Each row is a point. Each table stands for the endless flat space through its points: a line for two points, a plane for three, and so on. The two share one point or none. Which?

First:
[[-0.7 -0.8 -4.1]
 [-1.5 -1.1 -4.8]]
Second (2 x 3):
[[-1.2 -2.3 -2.5]
 [ 1.8  3.1 -2.5]]
They share: no point

First:
[[ 1.2 -2.4 -2.1 -0.3  0.9  0.3]
 [ 2.4 -2.6 -1.5  0.7 -0.9 -1.5]]
Second (3 x 6):
[[ 2.3 -3.0 -3.1  1.9 -0.8 -1.2]
 [ 4.3 -0.5 -2.1 -1.1 -0.3 -3.7]
 [ 1.9 -3.9 -1.5  2.1 -2.1 -1.5]]
They share: no point

First:
[[-2.1 -0.1 -0.7  4.0 -1.9  1.1 -0.6  1.7 -0.9 -2.4 -1.6]
 [-2.4 -0.2  0.1  3.4 -1.4  1.1 -1.1  0.9 -1.3 -1.7 -1.6]]
Second, 6 rows:
[[-3.6  1.8 -0.5  1.1 -2.5  3.4 -3.7  1.5 -5.8 -1.3 -3.0]
 [-8.0  0.6  3.1 -0.1  3.7 -1.6 -6.8 -4.7 -3.4  2.4  1.9]
 [-3.6  1.5  4.6  1.0  1.7  3.3 -3.7 -0.9 -2.8  3.2 -0.8]
 [-3.7 -0.5  2.3  3.8  3.0 -0.1  0.3 -5.0 -0.9 -0.7  2.5]
 [-4.1  0.4 -0.2  2.5  0.4  0.6 -1.5 -2.6 -3.7 -2.2  0.5]
 [-2.5 -2.4  7.5  3.2  2.0 -0.5 -2.4 -0.5  0.2  3.9 -3.4]]
They share: no point

First, 5 rows:
[[-6.4  1.3  0.6  0.4  4.3  0.3 -2.2  0.5 -2.2  1.3 -1.7  0.0 -0.2  2.2]
 [-6.4  5.0  1.7 -1.4  3.1  2.4 -1.5  2.4  0.6  3.6 -1.8  0.4 -3.4  5.3]
 [-0.1  0.6  0.6  1.9  1.6  4.0  4.1  5.4 -3.2  2.5 -2.2 -3.2 -6.2  0.5]
 [-2.0 -0.4  2.8  2.2  2.6  5.4  0.9  3.7 -3.6  3.9 -6.0 -1.4 -4.4 -0.4]
 [-5.8  3.3  0.4  0.4  3.5  2.9 -1.0  3.9 -1.0  3.3 -3.5 -2.0 -3.2  3.6]]
Second (3 x 14):
[[-5.0  0.8  1.3  0.9  1.3  2.3  4.5  2.7 -3.2  0.2 -1.9 -0.5 -0.7 -0.6]
 [-6.4 -0.2  2.3  2.5  0.5  2.5  5.5  3.7 -3.0 -0.4 -0.7 -0.9 -0.3  0.4]
 [-3.1  0.5  0.6  0.9  2.7  2.0  2.6  2.4 -3.1  1.3 -1.3 -0.7 -2.1  0.3]]
They share: no point

First:
[[ 0.2 -0.6 -2.3 -7.1 -0.9 -0.5 -0.4 -2.0  4.1 -1.6 -2.6  2.3 -2.3 -6.2
   2.2  1.4 -3.2  3.7  2.0  0.8]
 [ 0.6 -2.2  2.5 -3.4  1.4  2.8  1.8  2.4  0.0  4.8 -3.1  2.4 -1.6 -1.3
   0.8  0.2 -2.1  1.0  1.7 -1.5]
 [-0.1 -3.4  2.4 -3.7  0.1  1.2  1.8  2.0  3.7  2.8 -2.5  4.6 -4.9 -0.3
   0.8 -2.1 -2.2  1.2  3.7 -0.7]
 [ 4.1 -0.6  2.2 -0.8  3.6  0.7 -0.4  2.8 -0.4  4.4 -5.6  0.5  4.6 -4.4
  -0.2  0.5 -5.9  0.7  0.8  3.2]
 [ 3.0  0.4 -1.3 -4.9  1.5  2.1 -1.2 -1.4  0.5  2.0 -5.8  1.3  1.9 -6.0
   3.4  2.6 -5.4  2.7  0.4  0.4]]
Second:
[[ 1.5 -4.1  4.8 -2.8 -1.9  1.7  3.1  1.9 -0.2  2.6 -3.9  1.3 -2.5 -1.9
  -1.1  1.9 -6.7  0.9  0.9  1.9]
 [-1.7 -0.5 -1.9 -0.6  4.6  0.6  0.3  1.2  0.7  4.8 -3.1  1.6 -1.3 -3.7
   0.4 -1.7  2.3  4.3  5.0  0.0]
 [ 0.6 -0.3  0.1 -2.2  2.5  0.1  2.0  3.3  1.0  4.8 -3.5  2.1 -0.4 -3.1
   0.2 -1.0 -1.3  3.1  3.3  1.1]
 [ 2.1 -2.7  3.8 -4.2 -0.7  1.1  1.9  2.5  1.4  1.4 -3.5  2.1 -0.9 -1.7
  -1.5  1.1 -8.1 -0.1 -0.5  1.7]]
They share: no point

First, 3 rows:
[[ 1.0 -1.7  1.4  1.6 -2.2  1.7  2.2 -2.9 -1.4 -1.6  1.0 -1.6  1.6  2.3
  -3.8  4.3 -3.4 -1.8  1.0  1.9  1.9 -2.9  1.4 -2.6]
 [ 1.9 -4.1  1.1  2.5 -1.9  4.1  0.1 -1.4 -3.2 -0.1  3.4 -3.7  2.8  2.9
  -2.0  2.8 -2.5 -3.3  3.4  1.3  3.4 -3.2  1.1 -0.2]
 [ 1.1 -0.1  2.9  1.5 -1.5  1.3  1.3 -4.0 -1.4 -1.5  0.0 -2.1  1.4  0.3
  -3.6  3.2 -2.1 -0.1  0.8  0.3  3.0 -3.2  3.1 -4.2]]
Second (2 x 24):
[[ 2.3 -2.4  1.2  2.4 -1.8  3.4  0.4 -3.1 -2.8 -0.6  2.0 -3.0  3.3  2.8
  -2.8  3.9 -3.5 -2.6  1.6  1.3  3.6 -3.3  1.6 -1.5]
 [ 2.6 -1.7  0.8  2.8 -1.2  4.1  0.6 -3.9 -2.3 -1.2  2.1 -3.2  3.9  2.8
  -2.8  4.3 -4.2 -2.9  1.0  1.6  4.4 -2.8  2.4 -2.4]]
They share: no point

First (5 x 24):
[[-2.1 -0.2  0.4 -0.8  1.2  3.7  2.2  6.2  1.9  2.1  1.5  3.6 -5.5  4.5
   1.8  1.2  0.1  4.2 -2.0  2.1 -0.5 -2.4  4.2  3.3]
 [-1.9  0.0 -4.2 -0.2 -0.4  3.5  4.0  4.4 -0.1  6.3  0.7  2.6 -1.5 -0.5
   0.0  0.6  0.9 -1.2 -2.8  2.3  0.9 -2.8  3.2 -0.1]
 [-5.4 -1.4 -5.6 -2.9  0.0  1.3  4.6 -0.4 -1.7  2.1  4.2 -1.8 -1.9  3.9
  -4.2  0.9 -3.5  3.6  0.7  2.1  0.1 -3.0 -0.6 -3.9]
 [-2.5 -1.6 -5.8 -0.9 -1.2  1.3  4.0 -1.0  1.6  4.1  1.5  2.0  0.1 -1.5
  -2.8 -2.8 -1.4 -2.2 -4.5 -1.2  2.0 -0.5  1.5 -3.3]
 [-1.5 -2.3 -0.9  0.5 -0.7  3.2  3.0  5.8  3.1  4.4 -1.2  4.1 -4.7  1.0
   3.6  0.1  0.1  0.6 -4.2  1.5  1.0 -1.9  4.4  1.5]]
Second (2 x 24):
[[-1.2 -2.1 -4.7 -3.4  1.1  2.6  1.1  4.2 -0.6  0.0  2.6  1.9 -1.1  3.7
  -0.4 -3.5 -3.1  3.8 -2.1  1.9  2.1  0.6  2.0 -2.9]
 [-3.7  0.4 -2.2  0.1 -0.4  2.1  4.6  0.2  2.4  4.5  2.1  2.4 -3.1  0.7
  -2.4  1.0  0.4 -0.2 -3.1 -0.6 -0.4 -2.9  2.5  1.1]]
They share: [-2.7 -0.6 -3.2 -1.3  0.2  2.3  3.2  1.8  1.2  2.7  2.3  2.2 -2.3  1.9
 -1.6 -0.8 -1.0  1.4 -2.7  0.4  0.6 -1.5  2.3 -0.5]

First, 6 rows:
[[-1.0  3.8  5.3 -2.3  3.6  0.4  0.7 -3.9 -2.1  3.7  0.4 -0.9  4.6 -2.2
   0.6  0.6 -1.2  1.2  2.5  6.9 -3.0  3.0  5.8 -4.1]
 [ 0.6  2.0 -1.1  2.8 -0.9  1.4  0.7 -0.3 -3.6  1.7  4.4 -2.0  2.8  0.4
   0.2  0.6 -4.2  1.1  1.7 -0.1  1.4 -0.1  3.4 -2.4]
 [-0.2  3.5  4.2 -2.3  2.2  2.4  1.3 -3.3 -2.8  4.0  1.7 -2.4  6.1 -1.2
   2.3  1.9 -2.0 -0.6  2.8  4.6 -3.3  2.5  4.8 -2.7]
 [ 2.8  1.1 -1.5  2.7  0.7 -1.4  0.2 -3.4 -2.3  5.3  4.0  1.1  0.1  2.0
  -2.4 -0.9 -2.3  2.9  1.7  1.5  0.6  2.5  2.0 -6.0]
 [ 1.0  2.0  2.1 -1.4  1.5  0.0  1.9 -5.1 -1.2  6.3  2.4 -0.4  4.0  1.2
   0.4  0.6 -1.2  0.7  2.1  4.9 -3.2  4.3  4.0 -4.0]
 [-4.8  5.3  5.0  2.0  2.1 -0.6  0.1 -2.7  0.2 -1.3  0.6 -1.9  0.4 -4.2
   1.1 -0.1 -4.3  5.5  4.1  3.4  3.3  0.0  6.1 -1.7]]
Second, 6 rows:
[[ 0.4  3.4  1.3  2.4  3.9  3.2 -4.3 -2.3  1.3  5.2  1.2  0.0  1.6 -2.2
   2.6  2.1 -0.4  3.1  3.3  1.2  3.3 -1.0 -1.2 -3.1]
 [ 2.6  3.9 -1.1  4.3 -0.2  3.4  1.2  1.5 -0.1  2.1  2.2  3.2  0.2 -2.6
   1.2  2.8 -4.6  4.1  6.4  2.4  5.2 -2.3  0.7 -2.4]
 [-4.0  5.1  3.7 -1.9  4.5  2.0 -0.1 -5.4 -4.6  3.3  4.6 -6.6  4.5  1.1
   2.2  1.1 -1.1  0.8  2.4 -1.8 -1.6  3.5  6.0 -3.6]
 [-3.6  5.3  4.3 -1.3  5.9  0.9 -1.7 -5.2 -3.6  4.4  4.7 -6.5  5.1  2.4
   4.0  0.8 -0.7  3.0  1.7 -1.5 -0.7  2.1  2.6 -3.8]
 [ 0.2  4.1 -1.3  2.5  0.1  6.0  0.7 -0.6 -1.0  2.1  1.6  1.4  0.1 -4.9
  -0.8  3.3 -2.3  0.0  6.2  0.6  3.4  0.3  5.6 -2.0]
 [-3.3  5.1  3.2  0.8  6.1  0.8 -5.2 -6.4 -0.2  7.1  2.4 -4.0  4.7  0.2
   3.6 -0.1  2.4  3.5  0.1 -0.5  0.7  0.8  0.8 -2.5]]
They share: [ 0.0  3.2  1.9  1.2  1.2  0.9  0.5 -3.1 -1.9  3.0  2.8 -1.5  2.2 -0.6
  0.9  0.8 -3.3  2.2  3.3  1.6  0.5  1.4  3.3 -3.3]

First, 3 rows:
[[ 5.4 -6.4 -0.6  4.7  2.5  2.9  1.5 -1.6 -4.7  0.5 -4.1  0.7  2.8  0.4
  -0.3 -2.1 -0.4  2.6  2.4  3.9  1.0 -0.3 -1.3 -2.4]
 [ 6.2 -6.9 -1.2  4.4  3.2  3.6  1.0 -2.0 -5.3 -0.2 -3.5  1.0  2.8 -0.1
  -1.1 -1.8  0.5  3.0  2.4  4.5  1.7 -0.2 -1.7 -2.1]
 [-1.0 -0.9  3.2  1.1  1.4  3.3  0.0 -1.4  0.1  4.1 -1.9 -3.7  3.3  0.9
   0.1 -1.0 -1.6  1.9  3.4 -0.9 -4.6  2.9 -2.1 -1.8]]
Second:
[[ 3.4 -2.8  3.0  3.6  3.2  1.0  2.7 -2.3 -1.0 -0.7 -2.8 -4.5  5.4  7.8
   3.7 -1.7 -0.8  8.9  2.3  0.8  0.8 -3.0 -4.2 -3.9]
 [ 2.3 -4.3  2.1  0.0  0.3  3.9  2.4 -1.8  0.7  3.1 -0.6 -4.7 -1.6 -0.9
  -0.9  0.5 -0.3 -0.3  1.2 -0.7 -4.7  3.8 -1.9 -2.9]
 [ 1.9 -2.3 -1.4  2.7  3.3  4.8  0.3  1.8 -1.6  7.2 -4.9  4.5  6.5 -0.5
  -1.0 -4.9 -0.5  4.5  3.9  1.7 -2.4  0.1 -1.2 -3.7]
 [-3.5 -5.6  6.4  4.1  0.4  0.8  0.7 -2.1 -5.0  0.4 -5.2 -7.8 -1.0 -3.1
   0.8 -0.3 -3.1 -1.5  5.0 -1.4 -5.1  2.8 -2.4  0.0]
 [ 3.9 -2.4  0.2  0.3 -1.8  3.3 -1.2 -3.9  1.8  1.7 -3.2 -0.4  0.8 -0.1
  -0.2 -2.2  1.4  1.8  0.0 -3.1 -2.2  1.2 -3.2 -4.5]
 [ 8.2  0.0 -1.0 -1.9 -0.1  6.7  1.3 -3.1  0.1  9.2  1.4  0.6  1.6  2.7
  -5.1 -3.2  2.9  4.0  2.4  1.0 -4.7  2.6  1.2 -4.3]]
They share: no point

First, 6 rows:
[[-1.4 -1.3 -3.7 -6.5  0.9 -1.4  5.5 -5.9  6.0  2.8 -3.1  4.5  3.1  6.0
  -3.6  1.8  2.6 -0.5 -2.4  2.7 -5.2 -5.7  3.6 -1.2]
 [-4.9 -4.4 -6.3 -0.9 -2.6 -2.6  4.1 -1.7  3.7  3.4 -3.2  2.0  3.2  4.3
  -3.5  1.7  3.9  3.3 -2.4  3.3 -7.8 -2.8  0.1 -3.1]
 [ 0.1  2.0  0.7 -8.5  0.0  2.4  2.5 -7.5  5.1  0.7 -1.5  5.8  1.7  4.0
  -4.1  2.3  0.8 -0.5  0.7  4.9 -0.7 -3.7  4.1  2.1]
 [ 4.0 -3.1  1.1 -6.6  1.9  1.0  8.8 -2.0  6.3  2.7  1.7  0.9  5.1  3.4
  -3.9  3.5 -1.2 -3.4 -1.2  1.5 -0.2 -0.6  6.9 -0.3]
 [-2.4 -2.1 -1.2 -4.5 -4.1  2.9  2.2 -3.3  4.1  1.0 -2.0  4.4 -0.1  2.7
  -4.9  3.3  1.0  0.9  0.0  6.4 -5.0  1.0  0.5  1.8]
 [-7.9 -2.4 -6.5 -0.2 -4.6 -2.2 -0.5 -3.7  1.7  1.8 -5.3  4.9  1.2  4.1
  -3.1  0.5  5.4  5.3 -2.0  4.7 -8.8 -3.8 -2.0 -1.4]]
Second:
[[-1.3 -0.4 -0.1 -2.0 -2.0 -0.8  2.4 -4.4  2.7  1.8 -2.2  2.0  2.2  2.1
  -3.1  0.6  1.6  3.3 -1.3  3.0 -4.1 -0.9  2.4  0.0]
 [-4.3 -4.9 -3.6 -6.5  0.0  0.7  4.4 -0.4  1.7  2.3  1.3  5.5  5.7  5.1
  -4.6  1.6  2.6 -0.2 -0.3  2.5 -0.1 -4.4  0.9  0.5]]
They share: no point

First, 2 rows:
[[-0.7 -2.6 -0.2 -0.3  0.0 -1.7 -1.5 -4.8  1.0 -2.9 -2.7 -0.3  2.7 -3.8
  -1.7 -0.6 -3.6 -2.9  1.1  3.5  0.5 -0.8 -5.4  1.4]
 [-0.2 -0.6 -0.7  1.2 -0.5 -3.2 -2.0 -2.3 -2.0  1.6 -2.2  3.2  2.2 -2.8
  -2.7  0.4 -0.6 -0.4  0.6 -0.5  3.5  0.7 -0.9 -2.6]]
Second, 6 rows:
[[ 0.7 -4.7 -0.8 -0.2  0.4 -1.7 -1.8 -4.0  0.1 -1.8 -6.6  2.1  5.2  1.9
  -2.0  1.8 -1.5  0.2  0.8  2.2  3.3  0.8 -4.0  0.6]
 [ 3.7 -2.6  3.9 -4.5 -0.1 -0.5 -0.4 -2.2 -2.3  1.8 -1.0  5.3  2.6 -5.8
  -2.2 -0.8 -0.3 -1.7 -1.4  3.7  5.4  0.8 -3.3 -3.5]
 [ 4.3 -5.7  2.5 -4.5 -2.3  2.0 -2.3 -4.6 -2.6  2.1 -4.0  5.4  0.4 -3.0
  -6.4 -1.6  0.1 -0.2 -4.1  1.0  2.9  1.9 -1.9 -3.3]
 [ 3.4 -3.1  2.7 -3.9  0.4 -2.9 -2.3 -2.7 -0.5  1.7 -3.0  3.5  5.8 -5.9
   2.6  0.4 -1.2 -0.5  3.0  5.5  5.1  0.9 -5.9 -2.7]
 [ 2.4 -3.9  1.9 -1.9  0.8 -2.4 -1.2 -2.4 -0.1 -1.1 -5.1  3.5  5.5 -0.1
  -0.3  0.6 -0.9 -0.6  0.3  4.6  5.4  0.0 -4.5  1.2]
 [-2.3  1.4 -2.0  4.8  0.8 -9.2 -2.5 -3.0  2.4 -2.5 -0.6 -1.6  0.8  0.9
   0.0 -2.2 -2.9 -4.9  1.3  2.5  3.8 -2.5 -0.4  5.6]]
They share: no point
